Each point is reached from the start by the listed moves, each made once or not at all, plus a little noise. Is the number of moves made odd or even? Then give how often each move was made.

Moves:
(1): [26 -8  3]
(2): [ 4 19 18]
(3): [ -8 -24  30]
Start: [-10  10  11]
Points:
[-19 -14  41] => odd (0, 0, 1)
[  9 -20  45] => even (1, 0, 1)
[16  3 15] => odd (1, 0, 0)
[-14   5  60] => even (0, 1, 1)

Moves:
(1): [ 30   6   3   0   1 -12   5   0  -3]
(2): [-1 23  1 -9  1 -5 -5  0  1]
(3): [-3 -2 32 -7 -1  3  6  8 -8]
(4): [  1   6   9  24  -2   3 -10   2   5]
(5): [ 2  2  0 -6 33  8  9 14 -1]
(6): [ 9  8  1 -4 -5 23  2 -3  5]
Start: [ 18  -1  10   8   5   2 -11   3   3]
Points:
[ 45  30  55  16   4 -11 -15  11  -2] => even (1, 1, 1, 1, 0, 0)
[ 16  25  51  17   2   4 -18  13   0] => odd (0, 1, 1, 1, 0, 0)
[ 30  39  20  16  32  29 -15  16  13] => even (0, 1, 0, 1, 1, 1)
[ 60  34  16  -4   1   9 -10   1   4] => odd (1, 1, 0, 0, 0, 1)
[ 30  33  11 -11  34  28  -5  15   6] => odd (0, 1, 0, 0, 1, 1)
[ 47   8  54  25   2  -5 -10  13  -3] => odd (1, 0, 1, 1, 0, 0)

Moves:
(1): [18  4  8  4 -3 -4 -1 -5 -3 -4 -8]
(2): [ 4 32 -4  8 -2 19  0  6 -3 -7  3]
(3): [-12   0  22  -8  -2   5   2   1  -2   0   7]
(4): [-6 -3 14 33 10  7 -1 -2  5  6 -4]
(5): [  7   8  -3 -11  33   2 -17  -3  19   7   7]
(6): [  2 -15  -7  -9   3  43   2  11  19   9 -10]
(7): [ 3 -6  0 -4  7 -1 31 -1  5 -1  4]
(8): [ 3  4  0 -4  8 -2 -6 25  8 -4 -5]
(9): [-8  7  3  2 -8 -6  2 -3 21 -2 -7]
Start: [  5   1  16  -5   4  -5   3 -11   2   2   6]
Points:
[-9 31 49 27 10 26  4 -7  2  1 13] => odd (0, 1, 1, 1, 0, 0, 0, 0, 0)
[-20   4  56  22   4   1   6 -15  25   5   2] => odd (0, 0, 1, 1, 0, 0, 0, 0, 1)
[  1  27  28 -28  33  57  23   0  60   7  10] => even (0, 1, 1, 0, 1, 1, 1, 0, 1)

Moves:
(1): [ 28 -10   8   8  -2  -3 -11  -1  -2  -2   7  -2  -2   6]
(2): [ 9 30 -4  8 -4 10  3 -4  1 -1 -5  6 -6 -8]
(3): [-7  8 30  3  7  9  1 -4 -7  0  7  0 -4 -1]
(4): [-9 -2 -5 13  1 -1 -6  1  1  8 10 -8  2 -2]
(5): [  3   3  -5  -2  31 -13   3   8   6  -2   4  -6   4  -1]
(6): [ -3  -5 -10   1   8  18   6  -4   1  -7   1  -5   4   3]
(7): [  3  -1   0  19  -4 -13  27   6   0  13  -4  -4   0  -2]
(8): [ -4  -4   1   1  -6   2  -3  24 -15  -5  -1  -2  -3   3]
(9): [ -2 -11   7   3  -2   4  -5  12  32  -4  -2  -2   0   1]
(10): [ 4  5  3 -4  4  9 -4  4  0 19 -9  6  5  5]
(11): [  0  -3  -3 -12  -4   1  11   8   1  15  22   5   6  -3]
(12): [ 5 -6 -6 11 -1 -5  3 -2  4 -6 -5 23  4 -6]
(13): [ 4  6  6  2 -4 -3  2  1 -4  0  2 -2 28 -1]
(14): [-4  7  2  8 -7 -5 -2 -1  1  1  7  5  1 34]
Start: [ 16  -6   0   1  -2  11   0  -5  12 -12   0  10   4  -1]
Points:
[ 29   2  25  33  32  12  -7  -6   7 -14  36  -8  38  37] => odd (1, 0, 1, 1, 1, 1, 0, 0, 0, 0, 0, 0, 1, 1)
[ 37   5 -10  27  19  22  -1  14  52  -5  42   4  13  28] => even (1, 1, 0, 1, 1, 1, 0, 0, 1, 0, 1, 0, 0, 1)
[ 28 -25  -5  20  23  12  -4  18  51  -3  46  -3  19  36] => odd (1, 0, 0, 1, 1, 1, 0, 0, 1, 0, 1, 0, 0, 1)
[ 60   3  -3  31  25  19   1   4  48 -34   0  23  37  -7] => odd (1, 1, 0, 0, 1, 1, 0, 0, 1, 0, 0, 1, 1, 0)
[23 30  1 35  8  0 27 30 50 36 24 10 44 20] => odd (0, 1, 0, 1, 1, 0, 1, 0, 1, 1, 1, 0, 1, 1)
[ 49 -32   3  20   6  33 -10   4  46 -13 -10  30  16   8] => odd (1, 0, 0, 0, 0, 1, 0, 0, 1, 1, 0, 1, 0, 0)
[ 29   5  -9  14  -9  36  20   6  46 -15  11  35  39 -14] => even (0, 1, 0, 0, 0, 1, 0, 0, 1, 0, 1, 1, 1, 0)

Moves:
(1): [11  2 -5  3  5 -7  3  1  5  6 10  1 -3  6 -4  7  4 -2 -3 12]
(2): [ 1 10  3  4 15 -2  3  5 10 -3 -4  4 -3  3 -7 -5 -3 -4  2  0]
(3): [-4 13 16  2 -8 -4 -1  2 -3 12  9 -1 -5 -2 11  9  1 10  5  7]
(4): [-1 -1 -2 14 -3 -3 -2  5 -4 -4 -2  0 -1  2  0  9 -4  4 -1  1]
(5): [  2  -7  -4 -11   9   0  -5   7  -1  -1  -3  15   2  -5   7   0  -2  -4
   6  -7]
(6): [ 7  1 -1  2 10 17  1 -4 -4  6 -5 -2  2 10 14  3 12  6 -1  2]
(7): [-3 -2 -4 -4  6 -3  7 -7  8  4 -3 11 -5  5  2  9 -7 10  6 -4]
(8): [ -4   5  -2 -12  -6   7   4   8  -4 -14   0   6  -6   8  -7   1   7   6
   5   2]
(9): [  4  -1   2   7  -7  17 -13   6  14   4   1   9  -5   1  -5  -7   5   7
   8  -2]
(10): [  5   5 -13  -6  -5  11   0   2  -3  16  12   5  -7   1  -2   2  -9 -10
 -10 -10]
(11): [-3  0 -1  5  7 -2  2  0  1  2 12  3  5  1  1 -8 -3  5 12 -4]
(12): [ 5 11  0  2 -6 -1  2 -6  3 -3 -2 14 -1  5  0 -4  0 -3 -2 -4]
(13): [ -4  -4   1  -3  -2  -3  10  -1  -8  11   2   4  13   6 -12   5   5   0
   1  -6]
(14): [  0  -1   5   1   0  -7 -14  -4   7   4   5 -13   0  11   5   7   5  -2
  -2  -9]
(15): [ -2   6  -7   3  -4  -2   6  12   0   5   2  -4  -1  -5   9  -1   5 -10
   8   3]
(16): [  1   7  -5  -2  -7  13 -11   4   9 -13   4   4   6  -8   5  17 -13  -2
  -3   1]
(17): [-17   2   0  21  15   0   9  -9   0  -8   4   9  -6  -1   6  10  16 -10
  -5   5]
(18): [ -8   9  -9   2   2 -17  -5  -1  -2   3 -11   2   2  -2   5  -4   5   9
  -3   4]
(19): [-1  3 -3 -1  1  1 -9 -9  1  0 -1 -1 -6  2 -9  7 -2 -8 11 10]
(20): [-16  -4   8  -6   3  -4   2   0   2   3   8  -1   0  18   2   0  -9  -5
   5  16]
Start: [ -5   4   5  -1  -1   2  -3   4 -10 -12   3   6  -4   4   0  -3 -13  -8
   2   7]
Points:
[-27  32   8  32  24 -13 -25  18  14  21  31  36 -33  36  17  26  -5 -14
   5  23] => odd (1, 1, 1, 1, 1, 0, 0, 0, 1, 1, 0, 0, 0, 1, 0, 0, 1, 1, 0, 1)
[-22  13   7 -17  -8   9 -19  14   7  46  34  28 -19  36   7  29 -22 -21
  41   5] => even (0, 0, 1, 0, 1, 0, 1, 0, 1, 1, 0, 0, 1, 1, 1, 0, 0, 0, 1, 1)
[-28  56  16  -5  -7   7  -5  19   9 -22  34  30 -13  26   5  14 -31 -19
  47  38] => odd (0, 1, 1, 0, 0, 0, 0, 1, 0, 0, 1, 1, 0, 0, 1, 1, 0, 0, 1, 1)
[-34  22 -11  21   4 -10   7  29  -6 -11  12  60 -12  38   2  15  19 -15
  22  31] => odd (1, 0, 0, 1, 1, 0, 0, 1, 1, 0, 0, 1, 1, 0, 1, 0, 1, 1, 0, 1)
[-23  43 -21  11  16  19   0  16  -5  -4  12  19  -4  28  15  34  14 -24
  -3  -1] => even (0, 1, 0, 0, 0, 1, 0, 1, 0, 1, 0, 0, 1, 1, 1, 1, 1, 1, 0, 0)
[ -5  41   4   6 -29  -8   1  19   5  -3  28  27  -8  32   8  57 -10   3
  17  10] => even (1, 0, 1, 1, 0, 0, 1, 1, 0, 0, 0, 1, 1, 1, 1, 1, 0, 0, 0, 0)

Moves:
(1): [ 16  -6 -10  -6   7   2   4   2  16  12   3  -7  -2  -5   4 -14   6  10
 -16  -8   1  -3   9   3   4  12 -11]
(2): [  2  13  -1 -12  -7   6  -1 -10  -9  -4  -7  -3   1  -4   4  -6  12  -3
   9   7  -2  -8  10   1   6   8  -5]
(3): [  9 -10   6  -5  -4   5  -6   6  -3  -2  -3   0  -6   3   6   2   1  -7
   4   2  -8   7  -5   2   0   4   3]
(4): [  3   6   6  16   1  -8  -4  -5  -5 -12   8  -7  -2   1  -7  -5   3  -1
  -3   0   1  -4   1  -8  -7  -5  14]
(5): [  4  -4   6   1   8   0   3   0  -2  -3   0  -1   3 -12   4   7   7   2
  -4   0 -10  -4  -2   2  -6  -3  -7]
(6): [  8   5 -10   6   4   7  -2   1   2   2  -2  -5   1   5   1   8   6  -7
   8   8  -3   1   0   5   1  -1   1]
(7): [ 13   3   6   3   2  -7   9   9   9  -3   8   3   3   4   0   1  -8   4
 -14   9   0 -11  -2  -6 -12 -11  -3]
(8): [ -7   9   1  -6   5 -12   0  12   3  -2  10   4   5  -2   3   4   1   3
 -15   7  -2   3  11   2   5   2  -3]
(9): [  2   7   4  10  -5  -6   8   4   2  10  -4   3 -10  -1   1  -3   6   1
  -1   2  -5   1  10  -2  -1   6   2]
(10): [ 3  4  4 -2  0 -2  2  6  1  9  3  0 -1 -5 -3 -1  1  1 -7  6  4 -4 -1  6
 -3  3  1]
(11): [  4  -3   2  -1  -2   7   1  -7  13  -5  10   9  13   0  -4  -1  10  -3
   9 -10   2   4  -2  -7  -5   1  -1]
(12): [  7  -9 -12   5 -11   4  -8   4   1  -8   3  -6   5 -12   1   1 -17  -1
   8  -8  -3  14  -4  15   4   1   0]
(13): [ -8  -4   6   4  -3   4   8   7  -8   0  -8 -18   2  -1   8  -3   4  13
  -4   5   5 -16   0 -12  -1   6  15]
(14): [  7 -10 -11  -4   3  -1  11   0   3  -1   0   8 -11   4  13  -7   8  -1
   2  10  -3   9   0   5  -1   0   0]
(15): [ -2   1  -7   4  -4 -13  -5   2  12  12  -7  -6  -2 -14   4   8   9   1
  -5   9   0  -8  -4   0   1 -13   7]
(16): [ -3   6   1  -1   0  -4  -5   6  -4  -2 -13  -3  17  15  -2   2   5  -1
   7   3   6  -2   3   6 -11  -4   2]
(17): [ -4  -4  -6   0   0   3  -3   0  -7  -7  -5   4  -2  -2   0   0   6   0
  -2   2   8   1   3 -10  -2  -3  -9]
(18): [ -1   6   0 -13   6  -5  -2  13   0  -2   2  -2  -9   3   4   2   0  14
   0  -3   3   2   1   0   5  -4   0]
(19): [ -3   0   3  14   3 -19   7   7   9   1 -12  -5   7   1   5  -2  -7   5
   1   7  10   4  -9  -8   5  10  -9]
(20): [-13  -4   1   3   1  -8  -4  -6   5  -4   2  15  -1  -1 -13  -5  -2  10
   1  23  -8 -15   2   0   2   5  -3]
(21): [ -6   3   5  -1  11   7   5  -9  15   3   3 -11   4  -2   1  -5  -8  -4
   2   1   7   0  11  -9  -6  -6   1]
(22): [  0  -3  10  -1  -4   0  -1  -6 -11  14   2  -2   7  -7  -4   2   4  10
  -5   1  -7   3  -2  -3   3  -5  -7]
(23): [ -1  -3  -4  -2   4  -9  -2  -7 -12  10   6  -4  11  -8  -1   3   5   0
  12  -2   4 -14   5  -5  -2  -5   5]
(24): [  0   4   0   1 -11   2  -2   4  -5  -3   9 -17  -8   5  -6  -1   2  -7
  -2  -3  -2  -5   3  11  -2  -3  -4]
Start: [ -2   8  -6  -5  16  -4  -3   2  -2  -8  -7 -15  -7 -12  -1  -4  -2  -1
  -5   3  12   0   2 -14  -8  12   7]
Points:
[ 16  -1 -20 -11  18 -39  21  39  57  -9 -14 -29  -9 -40  37 -29  20  42
 -23  58  19 -14  32 -39  -4  28  -7] => even (1, 1, 1, 0, 0, 0, 1, 1, 1, 0, 1, 1, 1, 1, 1, 0, 1, 1, 1, 1, 1, 0, 0, 0)
[  9  16   5   2  -5  -8  -9  34  -5  15 -19 -55  -3  -2   6  11  44  12
   7  19   3 -13   5 -13 -19  -1  25] => even (0, 0, 1, 0, 0, 1, 0, 0, 1, 0, 1, 0, 1, 0, 1, 1, 0, 1, 0, 0, 0, 1, 0, 1)
[  8  35   6 -10   7 -59   6  12   6  11  34 -14 -10 -35 -14 -14  52  27
 -21  60  -4 -48  34 -19 -18 -10  11] => even (0, 1, 0, 1, 0, 0, 1, 1, 1, 1, 1, 0, 0, 1, 1, 0, 0, 1, 0, 1, 0, 1, 1, 1)
[ 47   0   1   7   7 -38   5  43  26 -11  21 -38  21  -8   5 -24   8  11
 -34  18  11  16   4   6 -28  13 -11] => odd (1, 0, 1, 1, 0, 0, 1, 1, 0, 1, 1, 1, 0, 1, 0, 1, 0, 0, 1, 0, 0, 1, 0, 1)
[  3 -12   4  -6  26 -18 -17   7  -9  -1  -1 -60  18 -24  -3 -25  -2  40
   2  18  13 -27  25 -24 -17   8  27] => odd (1, 0, 1, 1, 0, 0, 0, 0, 0, 0, 0, 1, 1, 0, 0, 1, 0, 1, 0, 1, 1, 1, 1, 0)
[  8  26 -13   4  23 -27 -16  15  13   5  30 -44  22 -24 -28 -19  26  24
 -10  22  17 -15  52  -9 -23   5  -5] => even (1, 0, 0, 1, 0, 1, 0, 1, 1, 1, 1, 1, 0, 0, 0, 1, 1, 1, 0, 1, 1, 1, 1, 1)

Moves:
(1): [ 11   8  12  -7  -1   6   2  12  -5   6  16  -9  -9   5  -4  -2   5  -5
   3   4   8  -4  -1 -12   2  13  -5]
(2): [  0   8   1   4   2   4   3  11   9  -5  -4   0  -2   5   9  -1   7  -4
   7  -3   6   1  -7   9   6  -2 -11]
(3): [ -1 -11  10   4   2   3   2   0   6   3   3  -3   2   0   1   0   4   1
  -7   4   3   3  -1   1  -2   1   3]
(4): [ -6   3   1  19   1   4  -2  -3  -8   1 -13  -5   0 -12   2   6 -15   7
   7   5   0   3  -8  -7  -2   1  -1]
(5): [ -2  -7 -10   2  13   5  -1   5  10  -5   3   3  -2   2  -2  -9   0   5
   4   1  -7  -5   0   3   2   5  -2]
(6): [  1  -1  -1  -6  -1   6  -7  -6  10  -3  -6   4   4  19  -8  11  -5 -10
   5   3   2   6  -3  -6  -2  -5   0]
(7): [ 6 -8  2  1  4  2 12  3 -2 -5 -2 -6 -1  6  1  0 -4 -7  1 -9  5  0  7  1
  1 -6  1]
(8): [-3 -5 -4 -4 -1  7 -2  9 -2 -1 -1 -8 -4 -2  2  1  3  4 -5 -1  0  5  4 -3
  1  1 -3]
(9): [  5   4  -6   7 -12 -11   8   6   9   0  -1  -4   0  -4   7   4  -1   0
   9   1  -4  13  -6 -10   8  -8   0]
(10): [ 2  3 -4  5 -1  5  1  2 -2  6  1  2 -2  5  0  1  1  6  1 -6  1  4 -3  4
 -2 -9 -5]
(11): [ -4  -1   0   7  -6   1  -3  -6   1   2   8   5  -3   5   6   6  -4   2
   3   6   5  -3   8   8 -11  -7   1]
(12): [ 8 -8 -1  3  0 -3  1  1 -7 -4 -7 16  0  3  8  4  5  0  0  6 -4  2 -5 -1
 -1 11  3]
(13): [ 1 -1  4  2  0  0 -9  9 -2 -1  1 -1  7  2 -5 -3  1 -2 -2  2 -1  4  3  6
 -3  0  3]
(14): [  4  -1   4   5 -17  -1   3   2   0  -1  -8  -4  -6   9  -2  -8  -4   9
  -6  -2  -9  -8   5  -2   2   1   4]
(15): [  5  -7  -7 -12  -3   0  -8  -5   2   7  -5  -5  -2   6   5  -8  -4  -5
   5   5  11  -1  -5  -3   2  -3  -2]
(16): [  4  -2  -6   1  11  -8  -8   2  -5  -1   4   0  -1   4  -6   6   3   0
  -4   4   2 -12  -2 -13   8   3  -4]
(17): [  1   1 -10   8  -1   4   9  -5  -1   2  -1 -11   1  -2   4   1   8   5
  -2  -1  -4   1   1  11  -1   3   0]
(18): [ 5  0 -4  1 -3  7  1 -2  6 -2  5  3  3  0  3  3  5  9  0  5  6  2  4 -1
  2 -6  3]
(19): [-4 -4  7  1  8  0 -2 -1  0  3 -5 -3 -4 -5 -1  5  5  1  7 -1 -6 -3  3  1
  1  1  5]
(20): [-15   6  12   0  -1  -4  16  10 -11   0  -2  -1   3   3  -2  -9   7   5
   4  14  -5  -6   0 -11   3   6  -3]
(21): [-2 -3 -1  1 -3 -6 -3 -6 -1  0 -2  2  2  0 -6  3 -1 -2  4 -7 11  3  0 -1
  0  3  3]
(22): [  5  -4  -8   5  12  -7  -4  -4  -3 -10  -8  -2  -8   7   2  -3   1  13
   1   5  -4   9   0   4  -2  -3  -6]
(23): [  0   7   4  -2   6   1   5  -2   5   7  -1   2   2   1  -2  -1   2  -8
  -5   0   6   2  11   0 -10   1   3]
(24): [ 6 -6  1 -1  2  0  6  3  2  3 -3  3 -4 -5 -9  5  2 -5 -3  5  6  2 -2 11
 -3  3  1]
Start: [ 11 -17 -18   0 -12   9   1   7 -14  -9  -5  -2  14  -5  -3   4   8  16
  -7   2  -2  -8   6 -14  14   2  -9]
Points:
[ 45 -40 -14  29 -49  27  11  14  -3   3 -20 -25  12  30   9  21   2  13
   1  23  34  20  23 -33  -1   3   4] => even (1, 0, 1, 1, 0, 1, 1, 1, 1, 0, 1, 1, 1, 1, 1, 0, 1, 1, 0, 0, 1, 0, 1, 0)
[ 42 -27 -24   7   7   7   6  39  -6 -14 -15 -23 -15  31 -16  32  25   9
  17  -3  24  14  -3 -29  36  -7 -34] => even (1, 1, 0, 0, 0, 1, 1, 1, 1, 1, 0, 0, 0, 0, 0, 1, 0, 0, 1, 0, 1, 1, 0, 1)
[ 11 -39 -14  14   3  27  27  26  -5  -8 -17 -21  12  26 -13  29  42  18
   0  11  25  -2   7 -11  27  -5 -20] => odd (0, 1, 1, 0, 0, 1, 1, 1, 0, 1, 0, 0, 0, 0, 0, 1, 1, 1, 1, 1, 1, 0, 0, 1)
[ 30 -26   5  10 -35   5  15  21  -7   3 -12 -24   3  60 -12  -5   6  13
   8  20  26  14  23 -35  -1 -13 -12] => even (1, 0, 1, 0, 0, 1, 1, 0, 1, 1, 1, 0, 1, 1, 1, 0, 0, 0, 0, 1, 1, 1, 1, 0)
[ -8 -42 -22  28  24  13  -6  22 -16 -15 -24 -21  -7  11  15  -3  16  44
  14  40   5 -20  -3 -23  22   6 -33] => odd (0, 1, 1, 1, 1, 0, 0, 1, 0, 0, 1, 0, 0, 0, 1, 1, 0, 0, 1, 1, 0, 1, 0, 0)
